Each row of a before or after table is a point. The points were changed in one or more steps. Then noise was added and the rows were shuffled. The steps act on columns, c1 being the first. Write out the steps. A step turns or swaps two columns, mirrors them in a line or flattens them onto one, adds a multiple of one to another, or multiplies or shifts one. Angles are multiples of 10 degrees, from the lower column toward the higher: turns from -170 to 170, lines from 10 to 170 but not 90. Use the fewest steps. Two steps may share a column if one is a turn and the other turns, adds or multiplies; they go together, in the order done. Otherwise the lowest column goes first.

Before, 10 rows:
[[-20 -31]
 [-12  15]
 [-36  12]
 [-42 -24]
 [ 28  -9]
 [ 10 -34]
 [ 29   0]
 [ 21  -3]
 [ 37  -3]
 [ 60 -34]]
After, 10 rows:
[[ 14  27]
 [ 58  34]
 [ 35  -6]
 [  0 -45]
 [ 13  17]
 [-31 -24]
 [ 21  33]
 [ 23  20]
 [ 16 -35]
 [-24  -2]]
Steps: turn c1 and c2 by 60 degrees

Before (8 x 6):
[[  2 -16   6 -25  -9  -3]
 [ 20  -5   2   6   3  -3]
 [-10  -5   5   7 -13 -10]
 [ -6  -6   0  10   3 -11]
 [  2  -6  -4  12 -16  24]
 [ 12  -1  12  -3 -15  -2]
 [ -9 -28   6   2 -10  -8]
 [  5  -3  11   6  -3  35]]
After, 8 rows:
[[  6  -6   2  30  -1  -6]
 [ 15  -5 -36  -4   5  -4]
 [ 59  -6   3  -5  -2  -2]
 [-18  -9  11  -8   0  -2]
 [ 36   0   0   8  12 -12]
 [  6 -10 -23  -3  18   8]
 [-27 -27   7  11   7  -7]
 [-30  -7   9   0  14  -7]]
Steps: multiply c1 by 3; turn c2 and c4 by 20 degrees; turn c4 and c5 by 160 degrees; mirror c3 and c6 in the line at 130 degrees

Before (10 x 11):
[[ 12 -44  14   2 -28   5 -10 -21 -30  29  -7]
 [ -1   5 -28 -13  36  12  14 -38  13 -10  15]
 [-29 -25  11  22  16 -11  37  -3  -1 -14   7]
 [  0 -20 -40 -34   4   9  34  -2  -4 -13   4]
 [ 24 -36  31 -22 -18 -10  33 -28   0 -13  -5]
 [ 12  24 -11  10   2 -43  -7 -35  24  -1   9]
 [ 24 -32 -20  26  23 -15  -1 -12  -9  16  -6]
 [-25 -34   0   9  16  24  37  27   6  13 -27]
 [-38  18  -3 -41  41  22  44   6 -38 -13 -33]
 [-42 -12   2  -2  47 -24 -19  -5  -6  26 -17]]
After:
[[ 26 -10   0  29  47 -20 -15 -32  -9  10  -5]
 [ 19 -26   8  -9  13 -13  40 -18   0 -21  34]
 [-11 -35  -1  16  17  19  39 -35   9  -8   5]
 [ -1 -29 -21  19  21  -8   1  28  -9 -19  25]
 [ 11 -42  14  34 -23  24 -11  23 -34  10  34]
 [ 31   4 -28 -17  33   7   8  16  16   7  13]
 [ 24  19 -15  -1   6 -58  -9  25  23  -9 -13]
 [ 12  22  -7 -28  41  49  46 -41 -35  33 -53]
 [  3 -19 -40 -24   6  11  34   0  -6  28  19]
 [ 15 -38  26 -18 -13 -10  35  34   2  12  31]]
Steps: turn c1 and c8 by 120 degrees; add -1 times c2 to c11; turn c4 and c10 by -70 degrees; add -0.7 times c9 to c6
